Every row gives one point. Each table stands for the endless flat space through its points: a line for two points, a plane for three, and so on. Write the one point that lies in both, or say that there is none.
In the rows, 128 means zero.

First, 2 rows:
[[118 139 114]
 [108 139 114]]
Second:
[[108 147 131]
 [108 127 106]]
They share: no point

First:
[[126 120 142 101 142 106]
 [135 108 142 113 130 124]]
Second (4 x 6):
[[110  86 135  89 141  95]
 [128 125 148 128 127 119]
 [134 101  86  93 138 111]
 [138 130 142 111 141 129]]
They share: no point

First:
[[137 139  85 103 112 134 122 117]
 [116 124 100 118 121 128 107 138]
 [163 164  87 102  85 123 138  91]
 [ 99 129 122 147 128 107 109 119]]
Second, 2 rows:
[[115 173 111 114 124 132 146 103]
 [120 165 110 119 118 125 139 102]]
They share: [130 149 108 129 106 111 125 100]

First, 5 rows:
[[118 141 116 147 152 145 132 172 147 104 102]
 [125 111 149 138 161 167 149 171 149  88  91]
 [ 98 119 141 132 170 170 152 206 139  90  93]
 [134  91 147 116 148 140 120 130 125 122 119]
 [114  91 150 111 159 151 130 161 120 116 115]]
Second, 4 rows:
[[125 138 155 159 151 126 120 147 160 108 112]
 [171  99 161 141 163 123 122 117 143  78 109]
 [129 126 121 129 151 164 140 133 146 144 120]
 [147  85 104 138 147 152 168 126 104 132 111]]
They share: [146 113 138 138 155 143 134 128 142 114 114]

First:
[[112 156 125 164 117 156  96 169  82 145 173 117]
 [101 114 145 132  94 160 107 128  61 151 152 101]
 [118 182 135 170 129 160  78 189  70 167 191 127]
 [133 162 133 135 131 152  99 153 110 146 169 128]
 [139 145 160 139 114 139  87 121  65 174 132 106]
 [153 137 174  51 111 160  97 117 100 172 156 138]]
Second (6 x 12):
[[121 131 150 141 108 163 130 164 115 188 148 112]
 [168 129 103 121 104 148 131 149 118 173 120 109]
 [124 108 112 140  84 130 119 111 120 151 136  84]
 [131 136  71 158  82 124  87  95 130 122 113  73]
 [128 143 110 132 112 154 109 152 125 160 135 121]
 [161 165 115 121 130 134  66 127 106 110 152 133]]
They share: no point

First:
[[128 120 153 126 117 124 124 138 101 115 133 111 124 128 139 144 113 122]
 [130 127 146 127 120 119 123 144 105 120 135 117 118 123 140 139 116 116]]
Second:
[[107 159 148 139 121 107 105 150 112 120 133 113 116  89 132 152 105 108]
 [153 167 127  91 127 118 127 119 110 158 152 160 138 151 115  95 100  78]
 [168 117 116 107 138 135 130 142 121 134 162 152 127 141 155 108 140  89]
 [140 147 133 114 142 128 124 128 116 121 154 143 136 124 136 126 114  86]
 [155 133  99 130 123  92 158 162 123 137 126 155  62 154 142 113 127  90]
 [163 152 131  83 104 122 102 138 106 188 158 148 146 142 125  82 116  97]]
They share: [134 141 132 129 126 109 121 156 113 130 139 129 106 113 142 129 122 104]

First:
[[133 167  98 126  91  96 126 125  96  87 133  76 111 119 148 124 130 128
  150 164  81 120 170  73]
 [159 154  91 136 108 101 116 124 103 108 104 111 143 147 161 132 160 148
  145 157 121 151 153 123]
 [149 153 132 116  89 104 122  93  92 115 111 114 121 161 126 150 146 118
  160 146  87 134 162  91]
 [156 180 107 138  95 116 129 124  91 131  96 140 132 165 144 132 143 138
  137 140 106 131 157 116]]
Second, 4 rows:
[[162 155  99 124  98  99 133 125 105 106 113 102 140 147 167 117 162 132
  147 159 104 137 156 113]
 [165 144 115 118 105 101  92  94  76  98 103  94 121 175 119 158 116 191
  135 174  95 126 155 111]
 [159 156  92 135 103 104 136 126 105 116 111 111 146 136 169 116 169 118
  151 153 102 144 161 105]
 [167 151 117 102  90  90 116 115  98  85 114  84 123 175 150 131 137 173
  137 173 107 122 146 128]]
They share: [154 156 103 130 101 102 119 116  99 109 108 110 134 149 150 136 153 138
 149 154 108 143 157 110]

First, 2 rows:
[[165 133 137 153 112 148 115 127  95 148 105  90 115 140  99 135  93 137
  177 107 135 106 111 111]
 [137 105 141 125 140 156 107 123 107 156 137 122 139 140 115 163 121 137
  149 103 123 126 139 123]]
Second:
[[125 112 128 161 147 166 102 133 115 172 120 126 153 147  99 170 137 147
  167 110 140 123 131 109]
 [132 119 132 140 139 154 112 122 103 167 122 119 147 145 113 162 121 148
  170 111 127 132 132 111]
 [126 119 127 148 144 160 110 127 107 173 118 125 154 147 108 166 127 151
  172 112 131 131 132 109]]
They share: no point

First (5 x 24):
[[171 130 142 110 129  84 107  89  91 125 176 104 137  86 111 159 138  90
  153 150 148  98  93 136]
 [169 135 112  70 146  88 149 108 136 113 133 140 127 105 106 134 124  96
  182 140 120 112 104 119]
 [162 126 131 136 139 111  95 103  95 126 162  96 130  84 107 139 121  91
  129 140 130 103 110 131]
 [139 158  97  94 156 121 159 149 169 111  95 158 128 118  97 127  94 120
  156 136 104 147 149  99]
 [144 124 105  96 177 117 111 113 129 116 116 160  88 122 109  73 107 101
  175  96  66 125 130 115]]
Second (4 x 24):
[[168 134 148 118 118 124 133 127 110 151 121 125 174  71  71 154 110  92
  119 187 161 149 118 136]
 [142 139 129 116 147 102 105 109 128 117 132 139 121  85 111 132 127  89
  132 141 110 117 114 127]
 [153 115 132  98 121 113 132 116 135 140 144 130 151  88 101 126 129 104
  131 161 123 141 132 138]
 [182 162 112 120 157 123 143 136 102 120 108 114 141 103  72 156  78  98
  165 146 153 119 109 101]]
They share: [156 137 115 106 148 109 127 118 128 118 133 128 126 101 104 130 113 101
 152 136 116 119 121 118]

First:
[[106 115  98  96 158 173 104 123 143 114  94 134  98 166 151 120 109 141
  117 172 113 129 141 141]
 [ 92  96 115 108 136 148 133 111 138 131 112 127 106 144 117  91 132 143
  108 152 114 152 101 113]
 [102 107 144 102 108 135 138  99 121 106 112  96 144 134 113 104 149 103
   81 120 157 151 109 133]]
Second:
[[100 108 125  97 134 147 119 104 137 114 107 117 118 142 134 119 122 118
   94 141 138 135 124 142]
 [ 92 102 133  93 136 133 115  90 147 122 115 121 112 126 138 133 108 110
   84 131 144 125 122 152]]
They share: [104 111 121  99 133 154 121 111 132 110 103 115 121 150 132 112 129 122
  99 146 135 140 125 137]

First, 7 rows:
[[ 81 131 160 118 113 111 132 217 169 134 128 121 133 147  91 196 114 145
   90 117 127 140 165 207]
 [125 119 217  95  85 145 174 160 102 126 111 129 146 110 113 135 143 165
  136 148 130 186 150 175]
 [157 159 142  66  94 140 185 120 102 158 109 151 116 151 107 177 153 126
  125  78 155 104 156 150]
 [169 151 156  63 103 137 182 109 100 139 113 137 129 134 114 159 153 141
  136  87 160 126 142 151]
 [147 161 111 119 130 106 125 145 145 150 102 143 109 146 117 190 112  98
  115  71 162  86 149 148]
 [118 155 116  94  94 133 154 164 133 174 105 156  92 165 103 210 138 100
   82  71 135  75 171 164]
 [162 128 188 109 115 123 147 126 111 113 106 121 145 100 128 126 128 147
  150 128 156 168 128 150]]
Second (5 x 24):
[[138 121 136 119  78 138 112 126 125 168 109 136 139 135  73 155 148 112
  112 117 132  74 155 147]
 [128 143 147 125  89 117 155 125 124 126 135 116 137 161 109 148 134 120
  119 102 144 130 145 151]
 [166 160 161  75  79 103 150 168 103 130 125 154 158 144 113 179 135 145
  122 121 162 127 166 121]
 [162 113 206 130 135 100 178 112 131 154  71 144 108 119 101 155 123 123
  159 118 199 156 106 170]
 [146 150 176 113 107  97 182 134 120 115 122 128 133 154 125 155 123 134
  136 106 173 164 133 150]]
They share: no point

First (5 x 24):
[[134 136  79 127 168 160 103 130 157 106 121 137 120 136  90 124 112 111
  111 140 115 176 119 137]
 [112 107 109 150 159 162 134  73 118 107  78 140 143 146 155 100 138 132
  157 143 135 128  99 168]
 [100 125 129 146 164 145 144 100 148 136  73 145 116 145 146 106 134 152
  160 124 125 160 105 152]
 [126 104 121 149 148 150 133  90 143 128 108 132 146 171 148 108 109 153
  121 129 139 142 130 157]
 [126 110 105 139 144 148 119  90 137 112 118 122 146 167 136 120 111 143
  115 143 147 126 136 159]]
Second, 2 rows:
[[133  95  83 145 148 151 134 118 127 125 121 116 147 168 121 119 117 119
   99 115 137 160 125 150]
 [121 137 119 133 160 157 104  82 157 101 103 146 129 144 133 113 111 149
  141 163 131 130 125 156]]
They share: [127 116 101 139 154 154 119 100 142 113 112 131 138 156 127 116 114 134
 120 139 134 145 125 153]

First:
[[121 113 136  95  86 145 144 107 111  83 117 118  83 146 138 154  98 154
  122 137 106 122 100 138]
 [ 71 128 114  71  97  83 148 126 103 113 126 192 124 111 147  98 114 179
   45 145 137 141 134  80]
 [120 139 166 128  98 133 164 134 130 156 144 131 136 162 163 128 160  72
  144 177  96 123  83 203]
 [119 118 119 102  77 132 167 112 109  91 118 140  83 138 135 136 111 171
   96 138 120 121 108 124]
 [ 86 126 100  77 100 106 162 103 104 115 111 166 108 107 126 129  83 183
   32 137 129 152 138  85]
 [105 122 145  85  76 129 130 113 119  77 138 123  97 132 141 150  73 161
  101 107  93 152  75 101]
 [ 95 146 118 102 126 102 169 115  99 167 108 153 130 133 159 146 116 141
   76 174  98 134 135 139]]
Second, 3 rows:
[[106 123 128 117 106 135 157  96  99 143 124 126  99 160 139 150  95 134
   97 167 101 122 121 152]
 [112 134 128  89 107 128 150 114 114 120 103 126 115 127 144 159 107 143
  102 148 100 138 111 146]
 [110 121 142 103 123 128 171 101 102 130 124 140  98 152 161 156  96 126
  105 166  91 128 126 134]]
They share: [110 129 130  99 109 130 155 107 108 128 112 128 108 140 145 156 102 138
 101 156  99 132 116 146]

First (2 x 24):
[[131 150  80 123 118 116 128 141 120 148 142 135 135 120 123 143 133 145
  105 143 159  92  94 151]
 [139 150  88 131 125 123 129 140 124 143 136 137 136 116 118 144 129 146
  110 147 154  95  96 148]]
Second:
[[163 161 130 142 132 125 118 117 108 169 133 135 120 102 123 175  91 147
  135 167 129 122  60 107]
 [162 121  70 137 130 124 110  92 116 141 126 113 148 140  81 155 113 137
  106 121 137 112 111 102]
 [147 135  77 134 138 133 105 121 139 107 138 142 155 114  98 126 135 136
  121 139 149 112 101 138]
 [198 157 128 169 182 131 157 150 130 212 144 162  93 129 122 167 107 141
  137 163 114 138  87 108]
 [154 165 130 148 124 146 151 152 117 146 108 132 134 108  99 171  91 158
  121 165 142  81 108 161]
 [181 139  97 158 162 121 142 122 125 183 128 140 118 132 117 166 117 148
  118 145 130 114 107  99]
 [135 151 102 150 122 136 103 125 142  90 119 132 143  63 132 115 157 149
  106 169 154 112  52 131]]
They share: [155 150 104 147 139 137 131 138 132 133 124 141 138 108 108 146 121 148
 120 155 144 101 100 142]

First:
[[138 140 158 108 130 152 167 130 130 126 114 143 113  84 153 163 117 157
  103  92 125 142 127 158]
 [150 134 132 118 114 172 165 152 128 128 136 135 115  90 129 133 145 155
  115 106 129 142 133 158]
 [120 114 141 128  98 143 121 132 126 109 109  99  89 103 133 152 117 118
  113  92 140 163 111 151]
 [117 103 116 110 119 139 115 120 147 112 114  98 115 119 125 150 115 143
  120 112 117 136 119 141]]
Second, 3 rows:
[[131 132 122 111 109 164 128 139 126 102 124 126 106 111 119 156 123 139
  130 103 124 159 114 136]
 [121 123 136 120 116 146 131 134 139 123 122 119 106 107 132 149 126 139
  120 108 132 141 116 157]
 [129 125 128 114 111 156 131 135 130 109 120 119 106 107 126 153 122 139
  122 102 126 153 117 143]]
They share: [127 118 134 117 113 148 134 131 134 116 116 112 106 103 133 150 121 139
 114 101 128 147 120 150]

First (7 x 24):
[[160  89 131 108  98 131 148 126 173 115 133 110 141 122  57 103 109 169
   99  93  98 116  76 126]
 [191 123  80 200 143 144 197  77 123  52 145 172  88 157 104 137 163  91
  145 108 173  85 103 194]
 [157 112 141  97  93  94 125 114 195 145 120 139 176 125  90 138 138 144
   82 148 111 115 106  99]
 [153 114 101 150 149 135 138 119  98  86 125 121  89 136  67  80 112  85
  158  80 136  86 106 200]
 [161 137 137 106  94 105  94  92 175 139 105 146 167 114  67 113 153 113
   95 126  87 129 104 117]
 [183 127 106 149 118 111 137  82 177 125 111 178 178 158 121 175 188 121
  103 194 164  71 107 113]
 [157 128 124 149 145  90 144 103 143 119 106 151 144 147 103 134 158 100
  132 158 148  85  92 153]]
Second (5 x 24):
[[121 125  93 126 145  82 171  91 138 106 134 133 111 154 113 160  96 110
   89 137 130 113 138 133]
 [205 101 121 120  77 122 115 109 186 122 174 157 119 142 105  94 144  80
  143 157 130  71 142 121]
 [121  88 143 152 151 122 169 107 158 139 144 175 161 110  75 121 140 105
  125  88 180  88 117 167]
 [153 164 139 157 149  86 185 134 148  87  88 117 115 138 125 136 138 150
  134 132 136 123  87 173]
 [174 141 157 157 132 105 165 142 163 103 110 137 134 126 109 112 159 134
  149 121 152 102  87 175]]
They share: no point

First (5 x 24):
[[122 150 179 111 152  94 113 141 106 109  83 144 117 148 132 164 213 102
  118 157 162  71 121  85]
 [118 142 139 161 174 142 123 161 124 139 159 142 157 134 110 108 125 126
  140 127 162 125 143 127]
 [117 120 166 151 145 138 116 114 142 141 118 171 167 175 121 124 150  83
  118 167 145 104 172  84]
 [147 170 132 168 158 109 119 166 106 129 159 131 152 128 127 144 122 144
  128 132 150 108 143 127]
 [112 127 148 157 172 154 127 149 133 147 149 148 160 148 113 107 138 108
  133 144 165 126 145 115]]
Second, 5 rows:
[[145 156 178 153 155 121 126 180 106 105 117 150 156 124 173 120 186 153
  114 162 139 143 155 102]
 [111 112 148 113 173 119 126 140 105 143 142 129 124 124 119 177 125 112
   87 157 155 101 137  72]
 [137 156 141 151 156 114 118 140 122 141 136 131 141 156 115 130 134  98
  134 137 145  93 143 112]
 [149 196 139 160 172 100 119 207 125  81 147 168 140 145 133 159 194 114
   90 176 189  78 149 148]
 [154 187 121 160 152 109 117 156 125 127 142 150 146 161 102 126 147  73
  150 147 170  65 133 140]]
They share: no point

First, 5 rows:
[[118 100 137 108 123 160 142 120 159 120 136 123 152 114 135 164 151 149
  150 106 149 129 104  99]
 [117  93 142 123 123 176 152 126 164 112 136 120 139 116 143 172 165 147
  150 108 131 137 105  97]
 [142 135 170  95 122 106 127  85 131 141 133 128 176 108 114 157 124 154
  139  72 162 151 109 116]
 [131 144 163 108 101 103 145 103 159 147 124 134 162 116 140 142 123 167
  146  80 154 150 138 108]
 [125  96 155 115 147 168 127 117 136 125 158  92 170 142 135 198 152 125
  159 101 141 147  71  87]]
Second:
[[121  83 149 107  88 143 179 126 176 116 107 108 128  98 133 145 171 145
  138 124 186  97 102 102]
 [139  93 136  90 124 158 148  99 163 115 123 139 153  85 132 151 151 140
  133 106 166 131 114 102]
 [109 123 151 105 144 153 113 104 138 130 143 134 158 120 127 161 131 155
  148  76 126 141 114 102]]
They share: no point

First:
[[105 132 132 116 155 104 105 118  87 132 147 146 148 148 118 137 118 123
  128 117 131 143 143 109]
 [118 129 124  98 152 118 123 126  95 128 159 143 128 162 134 134 136 116
  130 145 121 144 124 118]
 [158 144 134 113 122 123 153 161 130 118 174 113 138 167 129 149 151  91
  165 125 141 139 144  88]]
Second, 5 rows:
[[ 94 101 122 111 168 103 121  90  84 126 159 143 115 153 118 127 140 123
  138 148 119 147 110 125]
 [159 127 160 116 140 150 119 125  90 109 156 100 168 138 154 157 115 116
  135 137 144 130 143 100]
 [163 151 114 103 126 125 131 133  93 153 160 122 205 177 124 156 133 113
  141 128 122 181 171 109]
 [ 89 124 153 120 163  98  97 127 105 105 156 142  95 127 119 124 126 118
  138 114 155 102 122  93]
 [119 129 111 116 143 112 148 124  92 141 147 149 155 178 124 148 128 109
  134 131 100 172 137 124]]
They share: [120 135 132 114 146 110 119 130  99 128 155 137 144 154 122 140 128 114
 138 121 133 142 142 104]

First (5 x 24):
[[137 106 138 135  85 157 140 151 144 100  99 137 161 150 105  89 112  93
  136 115 127 114 125  83]
 [138 119 152 163 120 140 148 141 157 101 134 129 147 138  96 127 122 105
  129 119 148  92 116 116]
 [112  78 119 149  50 156 130 144 129  88  95 134 155 159  84  75 125  94
  153 126 104 129 151  69]
 [123 114 142 163 120 133 120 124 144 104  93 120 148 143  92  94 166 116
   92 149 112 104  74 104]
 [ 92  95 115 173  85 139 121 111 135  95 113 124 117 158  56 102 140 118
  144 122 113  95 136 104]]
Second (5 x 24):
[[173 121 175 163  88 142 186 102 174  70  88 114 155 112  94  82  84 115
  148 123 122  85 130  70]
 [126 145 130 139 109 150 108 165 127 100 120 149 173 155  74 112 130  91
   98  96 137 129 115  91]
 [119 120 125 137 121 151 108 175 133 117 127 146 151 161  97 124 136  92
  104 117 154 111  94 112]
 [117  97 140 147 119 164 142 163 154 115 136 124 144 141 123 131 130 107
  112 127 162  98  79 133]
 [150 119 165 149  94 146 162 120 167  79 118 125 158 124  95 115  88 119
  124 118 149  96 116 102]]
They share: no point

First:
[[112 129 146 153 108  99 107 107 105 140  93 158 112 113 160 160 138 134
  124 145 150 150 152 133]
 [126 115 158 153  94  85 117  97 101 124  77 164  96 119 166 166 148 140
  120 135 146 144 154 137]]
Second, 2 rows:
[[102 139 146 146 116 103  91 109  99 140 102 156 118 112 164 159 136 123
  120 161 143 152 142 134]
 [102 139 147 140 113  98  83 102  97 136 106 160 121 113 166 165 135 118
  114 168 140 155 134 140]]
They share: no point

First (2 x 24):
[[128 113 148 113 151 124 137 139 108 139 138  94 119 136 148 135 145 100
  163 101 153 118 138 102]
 [120 120 142 119 150 131 138 138 108 138 130  88 118 128 142 141 139 101
  170  95 155 113 141  97]]
Second, 4 rows:
[[140  84 139  98 174 113 141 140 129 156 132 110 123 131 172 146 151 108
  167 104 173 150 126 102]
 [157 109 148 128 197  92 169 142 110 175 147  80 127 116 158 126 159  77
  137 115 159 146 130 125]
 [132 143 161 132 158  98 149 139  83 147 155  72 121 141 135 105 149  70
  139 110 126 110 142 122]
 [124 109 137 108 120 126 107 129 101 129 157 110 101 181 149 121 137 106
  177  76 140 102 164  98]]
They share: no point

First (7 x 24):
[[150 122 104 144 131 115 129 129 135 152 144 113 115 150 163 139 107 131
  135 157 151 133 152 110]
 [160 123 106 156 141 113 123 124 130 139 142 117 127 127 159 124 115 136
  143 143 145 141 147 105]
 [177 115 135 161 142 103 142 122 166 145 174 132 116 133 148 111 114 148
  148 117 148 151 147  85]
 [145 134 107 144 145 123 127 151 136 133  97  86 118 130 134 103 149 116
  145 154 114 108 119 121]
 [164 112 151 165 133 146 147 130 157 161 106 111 122 139  97 101 129 108
  176 129  95 114 114 124]
 [158 117 138 131 128 111 178 146 191 160 173 117  94 187 142 116 112 133
  127 133 160 135 139 100]
 [142 125 124 163 114 139 142 122 133 152 151 123 155 135 131 105  98 123
  170 112 111 140 110  98]]
Second, 2 rows:
[[146 113 118 159 133 128 139 131 146 150 140 111 122 146 132 118 108 136
  149 140 121 124 137  97]
 [167 125 130 147 124 107 151 128 134 150 137 129 134 155 150 109 117 112
  149 137 124 139 116 112]]
They share: no point
